Every row gives one point. Two turns around zero, p and q, are shown by what they do to some points. Write where each new point lands after one turn and then the other. Backwards means that the second turn is done in reverse. Each puzzle has new turns, and all numbers are rounded.
In the rows, zero is written as 128.

Turn p:
[185 152] -> [188 112]
[113 117] -> [109 129]
[85 94] -> [ 73 128]
[129 149] -> [142 144]
Turn q:
[ 97 124] -> [109 103]
[109 101] -> [134  96]
[179 160] -> [141 187]
Where do these land?
q, then p: [ 95 141] -> [ 94 137]
p, then q: [118 155] -> [115 153]
p, then q: [171  87] -> [176  93]

Turn p:
[206 104 116] -> [201 118 165]
[ 89 182 102] -> [ 93 185 104]
[113 154 151] -> [ 94 137 142]
[133  89 147] -> [137  85 129]
[112 125 102] -> [132 139 100]
[115 115 151] -> [111 104 129]
Turn q:
[127 139  87] -> [130 119  87]
[136 140  81] -> [138 123  80]
[193 140 168] -> [160 193 154]
[ 91  87 127] -> [125  77 148]
[ 96 118 176] -> [ 98 119 178]
[125 144 128] -> [116 137 121]
Where do these land?
q, then p backwards: [ 99 111 100] -> [112  90 143]
q, then p: [ 97 111 155] -> [103  91 128]
p, then q: [166 103  93] -> [173 163 120]
p, then q: [184 117 155] -> [151 153 181]
p, then q backwards: [134 135 143] -> [120 124 143]
p, then q backwards: [ 89 191 122] -> [125 198 154]

Turn p:
[130 124 125] -> [132 125 130]
[ 94 152 134] -> [ 99 128  97]
[128  40 145] -> [120  76 200]
[110 142 104] -> [133 116  97]
[193 157 127] -> [171 184 138]
[112 153 133] -> [112 138 105]
Turn q:
[121  67  97] -> [144  88  74]
[ 87 145 124] -> [ 87 142 117]
[195 155 121] -> [186 160 156]
[153 157 132] -> [144 154 152]
[ 88 124 171] -> [ 80 101 149]
[125 120 123] -> [128 123 119]
Where do these land?
p, then q: [175 116 174] -> [103 138 189]
q, then p: [ 80 137 122] -> [110  99  92]
q, then p: [112 167  95] -> [128 145  77]
p, then q: [145  92 121] -> [141  99 153]

Turn p:
[110 151 146 131] -> [112 141 155 124]
[116 121  91 109] -> [107 118  93 115]
[113 117 128 186] -> [121 148 129 185]
[ 86 108 105 122] -> [ 86 106 109 139]
[192 109 160 103] -> [198 104 139 106]
[ 72 151 133 139] -> [ 73 141 151 138]
[208 140 134 106] -> [201 138 121  88]
Turn q:
[ 93 135 103  99] -> [105 142  89 106]
[112 135 164 125] -> [125 153 154 111]
[ 77  98  85 150] -> [ 60 123 102 151]
[186 167 125 137] -> [194 125 123 152]
[171 105 163 130] -> [155  97 171 121]
Where do these land?
p, then q: [104 114 136  97] -> [ 96 115 138 105]
q, then p backwards: [136 126 140 128] -> [133 130 141 125]
p, then q: [127 139  78 122] -> [119 135  78 129]
p, then q: [132 208  93 150] -> [162 196  81 117]
q, then p: [115  73 147 177] -> [105 106 178 177]
q, then p: [136  98 119  74] -> [124  76 101 104]
q, then p backwards: [147 139 183 147] -> [145 150 182 142]

Turn p:
[ 97 114 146 119 135 123] -> [ 98 115 139 149 126 125]
[117 138 123 114 134  82] -> [118 117 111 134 131  83]
[123 189 125 158  80 147] -> [138 207 114 127  99 130]
[141  82 135  86 156 148] -> [122  71 164 108 132 144]
[147 184 163 176 128 146] -> [144 204 145 133 159 132]
[126 112 115 155 120 124] -> [139 126 105 145 131 145]
[146 130 139 130 103 115] -> [155 135 134 140 116 115]
[127  75  79  85 168 138] -> [109  50 113  88 130 149]
Turn q:
[146 142 214 110 136 106] -> [147 130 192  73  97 149]
[136 135  89 190 120  68] -> [109 154 121 124 148  41]
[ 88 121  85 105 117 139] -> [107 113  71 134 140 143]
[141 110  99 136 172 126] -> [144 103 132 148 169 109]
[150 135 142 108 101 125] -> [150 139 124 117  95 133]
[114 122 154 119 129 161] -> [117 120 142 137 117 167]
[133 108 161 114 118 153] -> [131 112 146 137  96 156]
[117 150  79 141 131 146] -> [120 151  94 154 161 126]
Where do these land?
p, then q: [131 170 122 130  86 109] -> [142 172 105 105 119 102]
p, then q: [174 134  94 148 146 126] -> [184 115 117 139 150 132]
p, then q: [108 102 131 142 141 171] -> [105 124 136 159 130 169]
p, then q: [ 99 108 112 131  99 145] -> [103 142 107 159 107 133]
q, then p backwards: [104  92 139  95 165 129] -> [138  76 114 110 160 138]
q, then p: [ 97 135 154 128 150  97] -> [ 93 101 158 123 120 113]
q, then p: [ 95 162  99 100 136 148] -> [104 130 111  77 137 156]
q, then p: [119 138 124 127 103 103] -> [121 125 114 118 104 105]
q, then p backwards: [225 111 176 153 126 123] -> [179 130 196  93  63 119]

Turn p:
[155 125 163 103 164  92 143  90] -> [150 115 170 115 102  70 139 135]
[144 145 134 164  71 120 162  73] -> [113 158 134 207  88 111 122 135]
[ 69 119 147 125 164 151 105 176] -> [105 103 137  89 198 155 143 128]
[159 107 155  93 129  79 180 137] -> [108 105 131 100  71  82 141 164]
[132 169  76 186  83  96 158  77] -> [125 190  85 207 102  99 144 104]
[150  72 131 136 130  77 128 109] -> [157  82 105 145 109  85 134 154]
[128 144 151 108 134 136  79 174] -> [137 139 136  81 165 148  99 155]
[139 154 118 155  96 158 148  94] -> [121 161 139 179 104 148 126 111]
[112 119  95 123 173 149  98 174] -> [148 115 105  79 166 163 144 106]
[ 94 119 113  81 132 155  97 144] -> [116 105 125  91 156 147  91  95]
[125 136 125 134 133 194 112 159] -> [128 134 141 115 146 198 125 119]
Turn q:
[181 172 119  91 160 135 140 156] -> [102 136 107  90 176 145 181 140]
[119 128  99 137 126 104  82  98] -> [129 135 108  97 111 117  76 123]
[165 167 137  95 176  96 107 175] -> [122 104 121  68 199 125 153 136]
[120 115 127 151  74  95 134  74] -> [164 150 137 122  57 114 107 143]
[ 93 158 115 116  85 143  75 114] -> [ 83 141 126 118 102  68  97 122]
[ 86 137 101  83 129 107 126 178] -> [124  81  85 130 146  78 146 110]
[ 85 129 157 152  97 126 121 108] -> [137 131 168 143  94  97 108 111]
[123 117 145 154 158 181 168  79] -> [114 152 158 159 103 192 136  91]
[176  78 152  98 160 136 156 170] -> [133  83 127 150 169 180 161 172]
[170 108 130 181  93 119 173 151] -> [186 170 134 165 136 137 148 170]
[ 89 100 127 150 150 167 125 104] -> [112 125 138 167 113 153  95  89]
Where do these land?
q, then p backwards: [120 137 114  87 110  84 119 137] -> [136  97 120 106 147  81 135 144]
p, then q: [129 114  54 140  80 147 118 125] -> [103 188  87 138 108 134  83 120]
q, then p: [126 144 178  88 132 175 140 114] -> [ 64  99 157 151 146 126 143 135]
q, then p: [116 102 160  96  83 163 161 173] -> [ 98 111 100 159 135 130 191 176]
q, then p: [ 94 151 152 122 123 109 197 119] -> [109 125 147 170  62 108 137 143]
p, then q: [142 127 109 170  99  92  71  88] -> [160 180 110  92 176 141  93 143]
q, then p: [ 71 141  87 131 159 164 164 101] -> [131 141 134 205 120 117 121  73]
q, then p backwards: [143 108 181 121 174  72  99 120] -> [138  91 164  84 167 162  85 148]
q, then p: [141 117 115 113 161 131 130 108] -> [124 113 133 128 126 156 115  97]
p, then q: [137 146 162 168 167 142  96 142] -> [121 128 152 124 177 162 172 128]
q, then p: [190 121  97 171 119 129 112 180] -> [164 173 116  68 147 149 171 124]
